Each row is a point. Before rounding, the points of a table are all equally far from one centre. They may lie mostly on one side of it. Write the centre, to within rounding.

Points (5 x 2):
[[-19  55]
 [-48   9]
 [-36  44]
 [-47   2]
 [ 47   9]]
Centre: [ 0 12]

Points (16 x 9):
[[ 58  32  31 -22 -16  -8  33 -64  37]
 [ 39   8  35 -20 -25  -4  36 -29  60]
 [ 17  23 -27   7  -6 -41  39 -33  59]
 [ 21  50  28  15  43   0  19 -20  32]
 [ 33  64  -8  -7 -35   0  50 -60  50]
 [ 29  32  -4 -29  -2  -2   2 -51  63]
 [  1  12  29 -39  13  -6  26 -83  19]
 [ 52  -7 -34 -49 -26  36  15 -40  11]
 [ 11  54  10 -36 -29   4  48 -39  59]
 [ 27  51  -8 -29   6  28  59 -50  58]
 [ 22  48 -11 -39 -42 -41  33 -38  29]
 [ 25 -12  -1 -23 -14  -6  15 -12  65]
 [ 56  18  -5 -23 -12  29  40   4  56]
 [ 24   7 -12 -20 -29 -16  50 -53  65]
 [  5  -1  16   1 -62  -3  58 -34  47]
 [ 53  47  20 -21 -13  32  30   7  42]]
Centre: [ 14  20  -5  -4 -10   9  35 -29   0]

Points (24 x 18):
[[-22 -17  28 -48  35 -43 -45 -34  -3 -21  79 -10   9   9 -34 -53  19 -28]
 [-42  11 -31 -52  27 -57 -19 -24 -11 -66  59 -10 -33  14 -15  -1  51 -46]
 [ -4  12  11 -44   8 -11 -35  -8   2   3  79  -4 -32   0   2 -58  18 -55]
 [-32   9 -27 -17 -17   6  27  32 -29 -30  89   6  12   9 -33 -27  37 -37]
 [-24  -3   8 -47  35 -76 -11 -17  17 -35  84  22 -10   1 -57 -40  13 -29]
 [ 22 -33  14 -31   5 -26 -20 -34   4  -5  64   9  16  10 -52 -42  53 -34]
 [-28  16   5 -69  40 -24 -37 -39 -39 -17  70  16 -16 -21 -18 -24  36 -12]
 [-19  -5 -34 -48  15   1  -5  13 -19 -32  59  -1  17 -16 -80 -57  16 -17]
 [ -8  -4 -31 -43  -7 -29 -62 -28  11  19  58  35 -13  -4 -10 -51  29 -24]
 [ -4  13  -2 -49  14  -1 -23 -50 -16  -3  52  19 -33 -14 -38 -27  30 -51]
 [-37  50 -22 -45  23 -21 -28  -7 -30 -12  88  28 -17   1 -29 -22  29 -15]
 [-15  51  -6 -47  23 -29 -14 -21 -37   0  53  -6  47 -17 -20 -16  61 -50]
 [-14 -45 -22 -10  18  -4 -14 -41   6  -7  70  44 -23  34  -4 -14  15 -38]
 [-22 -16  -7 -65  27 -36 -11 -39  34 -22  95 -24   1  22 -12 -20  29 -21]
 [-17  32 -11 -71  61 -11 -45 -15  -2 -40  31  -4 -29  18 -25 -32  22 -42]
 [ 19 -26 -26 -19   1 -18 -35 -65 -24 -15  48  10 -23  23  19 -31  37 -16]
 [-57   3 -19 -45  34 -20 -33 -50 -19 -22  46  -1  11  -7 -45 -41  31 -51]
 [  0 -22 -14 -68  10 -16 -16 -34 -30 -17  60   2  13   1 -44 -17  33 -57]
 [-38   7  -1 -42  32 -20 -31 -24  27 -23  87 -18  28 -10 -57 -20  15 -50]
 [-19  13 -17 -19  -5 -27 -11 -45 -18 -55  69  -4   9   6 -63 -30  25 -58]
 [-23  21 -18 -54   5 -54  13 -36 -14 -32  58 -25 -12  -5   5 -36  30 -77]
 [-29  25  10 -44  18 -29 -14   2   3 -31  86   8  20 -21 -47 -45  74 -33]
 [-27 -10   1 -53  26 -28 -17 -66  -5 -17  63   5 -29  11 -49  -8  25 -19]
 [ -9   1   9 -70  17 -37 -50 -29   5  -8  61  12 -23  -6 -30 -52  35 -38]]
Centre: [-16   4  -2 -13  11 -29  -4   4  10 -32  18   5  13 -12   2  -9  12  -4]
